Every row gives one point. The window is the flat piece filled in between its corners: a triangle in 3 columns, a solid with four corners in 4, and so on. A path goes straight from each point to the next, and from the last back to the first. After which points does the path pass through the window?

Window, 3 rows:
0.03  -0.37  0.09
-0.57  0.13  0.20
0.88  -0.04  0.10
Path:
(1): -0.49  0.15  -0.13
(2): -0.49  0.04  0.70
(3): -0.73  -0.01  0.68
(4): -0.90  0.20  -0.33
(5): 0.74  -0.01  -0.49
(6): 0.70  -0.04  0.34
(7): -0.14  -0.19  0.74
(8): -0.06  -0.09  -0.30
(9): 0.49  -0.13  -0.09
(10): 0.47  -0.20  0.27
(11): -0.78  -0.07  0.60
(12): -0.81  0.00  -0.05
Through the window after points: 1, 5, 7, 9

Window, 4 rows:
0.08  0.50  0.31  0.45
0.48  -1.14  -0.33  0.37
-0.05  0.57  -0.22  0.41
-0.38  0.16  0.01  0.21
Path:
(1): 0.24  -0.61  -0.22  0.10
(2): 0.44  -0.42  -0.18  -0.04
(3): -0.05  -0.45  -0.35  1.02
(4): -0.50  0.97  0.27  0.49
(5): -0.18  1.15  0.12  -0.26
(6): 0.33  0.23  0.06  -0.14
(7): -0.10  0.01  0.07  1.05
(8): -0.32  0.29  -0.02  0.62
(9): -0.06  0.24  -0.14  -0.12
(10): 0.14  0.45  0.26  0.20
(11): -0.11  0.38  0.23  1.10
(12): -0.28  -0.32  -0.05  0.74
(13): 0.09  -0.21  -0.14  0.07
(14): -0.03  0.51  -0.15  0.19
(15): -0.30  0.15  -0.19  1.00
(16): 0.06  -0.64  -0.15  0.77
Through the window after points: 2, 6, 8, 10, 12, 14, 16

Window, 6 rows:
0.38  -0.35  -1.48  -0.53  0.15  -0.51
0.79  0.11  0.44  0.23  0.28  -0.32
0.40  0.88  -0.51  0.35  0.11  0.30
-0.37  -0.35  0.42  0.18  0.65  -0.25
-0.58  -0.07  0.83  0.21  -0.19  -0.36
-0.59  0.16  1.28  -0.28  0.15  0.26
Path:
(1): -0.12  0.16  -0.45  -0.33  0.40  -0.39
(2): 0.20  0.91  -0.22  -0.19  0.65  -0.64
(3): 0.23  0.10  -0.47  0.24  0.02  0.25
(4): 0.42  -0.45  0.07  0.20  -0.28  0.49
(5): 0.33  0.28  -0.20  -0.19  0.27  -0.45
(6): 0.47  0.61  -0.18  0.14  0.26  -0.28
(7): 0.47  0.17  -0.28  0.30  0.08  0.07
(8): 0.16  -0.73  -0.36  0.19  -0.21  0.24
Through the window after points: 2

Window, 8 rows:
-0.42  -0.15  -0.07  -0.06  0.78  0.39  -0.87  -0.33
-0.25  0.41  0.01  -0.85  0.02  -0.65  0.33  -0.06
0.18  -0.64  0.18  -1.14  -0.08  -0.26  0.50  0.18
0.19  -0.77  0.20  -0.49  -0.53  -0.80  -0.13  0.41
1.01  1.06  0.02  -0.34  0.28  0.16  0.83  -0.36
-0.09  0.20  -0.58  -0.23  -1.35  -0.47  0.80  -0.10
-0.82  0.20  0.60  -0.45  0.13  -0.20  0.19  0.06
-0.24  -0.72  0.13  -0.29  0.50  -0.51  0.08  0.00
Path:
(1): -0.02  0.37  -0.41  -0.52  -0.21  -0.01  0.66  0.85
(2): 0.37  0.12  0.33  -0.79  -0.57  -0.35  0.42  -0.74
(3): -0.43  0.00  0.48  -0.58  0.10  -0.23  0.10  -0.24
(4): -0.83  0.26  -0.05  0.08  0.20  -0.07  0.05  0.94
(5): -0.36  -0.13  -0.20  -0.30  0.53  -0.14  -0.19  0.60
(6): 0.01  -0.39  0.28  -0.50  0.06  -0.12  -0.03  -0.83
(7): -0.37  0.08  0.49  -0.57  0.03  -0.37  0.29  -0.39
(8): -0.41  0.24  0.18  -0.35  0.03  -0.06  0.24  0.29
(9): -0.05  0.18  0.12  -0.46  0.79  0.08  -0.15  0.45
(10): -0.06  -0.19  0.51  -0.70  0.45  -0.22  0.02  -0.99
(11): -0.46  -0.11  0.49  -0.61  0.05  -0.30  0.08  -0.47
(12): -0.37  0.19  0.03  -0.09  0.30  -0.18  0.29  0.93
(13): -0.08  -0.27  -0.02  -0.45  0.05  -0.34  -0.12  0.41
(14): 0.08  -0.54  0.40  -0.68  -0.25  -0.34  0.04  -0.86
(15): -0.29  -0.24  0.16  -0.31  -0.18  -0.42  0.23  -0.63
(16): 0.07  -0.07  -0.50  -0.38  -0.11  -0.35  0.37  0.85
Through the window after points: 3, 5, 7, 11, 13, 15

Window (8 x 8):
0.45  -0.60  -0.26  -0.14  -0.15  0.66  1.02  -0.57
0.11  0.91  0.07  0.26  0.02  -0.59  0.20  0.91
-0.56  0.87  0.06  0.73  -0.24  0.37  -0.21  0.56
0.45  0.13  -0.54  0.78  0.35  0.52  0.45  -0.66
-0.06  -0.36  0.95  -0.37  0.02  0.13  0.13  -0.24
0.89  -0.77  0.14  0.61  -0.16  0.00  0.79  0.15
-1.16  -0.68  -0.33  -0.26  -0.24  0.44  -0.74  -0.71
-0.20  -0.23  0.19  -0.66  -0.69  0.31  -0.63  -0.67
Path:
(1): 0.33  0.38  0.15  0.15  -0.38  -0.37  0.67  0.04
(2): 0.23  0.25  0.31  0.41  -0.55  -0.40  0.62  -0.08
(3): 0.50  -0.18  0.05  0.32  0.13  0.33  0.26  0.41
(4): 0.34  0.27  0.23  0.20  0.30  0.17  0.23  0.51
(5): 0.19  0.67  -0.09  0.48  -0.48  -0.24  0.48  -0.12
(6): -0.16  0.32  -0.03  0.62  -0.31  -0.17  0.12  -0.33
(7): 0.09  -0.29  -0.02  0.21  0.01  0.32  -0.13  0.03
(8): 0.45  0.10  0.06  0.25  0.26  0.51  0.18  0.15
Through the window after points: none

Window, 9 rows:
0.20  0.64  0.63  -0.32  0.23  0.09  -0.62  0.19  0.16
-0.09  0.00  0.45  -0.19  0.14  -0.64  -0.20  0.36  1.10
-0.55  -0.02  0.15  -0.56  0.63  -0.04  -0.49  0.00  0.37
0.21  0.32  0.13  -0.89  0.21  -0.07  0.11  0.44  0.27
-0.02  0.63  -0.36  -0.14  -0.06  -0.31  -0.16  -0.08  0.65
-0.25  0.37  -0.10  0.17  0.38  -0.17  -0.11  0.87  0.67
-0.32  0.06  -0.14  -0.14  -0.69  -0.31  -0.41  0.74  0.60
0.25  0.29  0.48  0.73  -1.48  0.53  1.52  -0.35  -1.13
1.31  -1.40  -0.04  0.29  0.28  0.42  -0.35  -0.10  -0.03
Path:
(1): 0.02  -0.01  -0.01  -0.33  -0.05  0.07  -0.41  0.44  0.84
(2): -0.08  0.24  -0.03  -0.30  -0.13  0.41  -0.43  0.36  0.97
(3): -0.27  0.10  0.03  -0.20  0.05  -0.58  -0.17  0.16  0.22
(4): 0.13  0.14  0.08  -0.22  0.31  -0.41  -0.42  0.24  0.08
(5): 0.15  0.14  0.18  -0.25  0.05  0.29  -0.16  0.01  0.45
(6): 0.08  0.40  0.19  -0.33  0.16  0.78  -0.07  -0.41  0.77
(7): 0.39  0.36  0.35  -0.28  0.39  -0.75  -0.28  0.51  -0.23
(8): 0.19  0.18  0.03  -0.55  0.15  -1.26  -0.36  0.27  -0.18
(9): -0.06  -0.01  0.32  0.08  0.05  0.78  -0.24  0.15  0.79
(10): 0.16  0.23  0.03  -0.28  0.16  0.53  0.13  0.24  0.87
(11): -0.04  0.20  0.02  0.03  0.18  -0.72  -0.21  0.23  -0.07
(12): 0.00  -0.13  -0.13  -0.13  0.10  -0.49  -0.48  0.54  0.27
Through the window after points: 2, 4, 8
